Each row of a before or after table is a point. The points were changed in one or more steps. Then noise was added and the rows were shuffled. The steps act on columns, c1 being the first. What was done? A step turns or swaps two columns, mirrors them in a line or flattens them onto one, adds a multiple of one to another, or multiplies or shifts one. Angles are multiples of 10 degrees, from the lower column toward the higher: turns from -170 to 170, lines from 10 to 170 but not 90. Use the fewest steps. Two steps may share a column if one is a turn and the other turns, adds or multiplies; they go together, in the order done. Otherwise the lowest column goes first.

Before (13 x 3):
[[-32   6 -10]
 [ 80 -59  18]
 [ 37 -23   7]
 [ 15   5  14]
 [ 36  -1 -17]
 [  9 -18  22]
 [  1  32 -28]
 [-33 -13  33]
 [-49  34 -49]
 [-43  -3 -36]
 [-32   7  35]
 [-36   1  -1]
 [ 89 -46   6]]
After (13 x 3):
[[-33   8   1]
 [ 36 -25   1]
 [ 16   4  -3]
 [-45  -2   1]
 [ 11 -19  -2]
 [ 37   0   0]
 [ 82 -61   1]
 [ 91 -45  -1]
 [  0  33  -3]
 [-39   2  -2]
 [-30   7   2]
 [-34 -12   0]
 [-48  34  -1]]
Steps: multiply c3 by 0

Before, 12 rows:
[[-28  -7   6  -3  27  11  24   1]
 [ -1   8  20 -24   5 -13 -11 -12]
 [ 23  -4  13 -11  -1  -9  -6 -17]
 [-16  15  10  11  26  -3  -3  -4]
 [-48   4  -2   7  25 -11  18   7]
 [-31  21  10  10  11  -1  38  -5]
 [  3   4  -5 -21   0 -16  -5 -30]
 [-38  -6   3  24   0  -2  22   4]
 [ 18   3  -1  -8   9 -25  -4 -13]
 [-17  15 -10   2  11  16   0  -8]
 [ 24  13   0 -32  -1 -17 -10   7]
 [  6   9  10 -19  -7  -6 -20 -12]]
After (12 x 8):
[[-11  -7  -4  -9  28   4  25   5]
 [ -2   7   0 -72   5  -6 -11  24]
 [  6   3  11 -24   9 -10  -4   5]
 [-15  -6  -6  71   0   0  22   0]
 [ -6  15  -2  34  26  -1  -3  11]
 [  1   3  29 -61   0  -7  -4  12]
 [ 10  14  -5 -96  -2  -6 -10  -4]
 [-12  21  -1  29  12   1  39  11]
 [-20   3  -5  21  25  -5  18  -6]
 [ 10  -4   9 -34  -2  -4  -7  21]
 [ -8  15  12   7  12   7   1  -5]
 [  3   9   5 -57  -7  -2 -19  15]]
Steps: multiply c1 by 0.4; turn c3 and c8 by 120 degrees; multiply c4 by 3; multiply c6 by 0.4
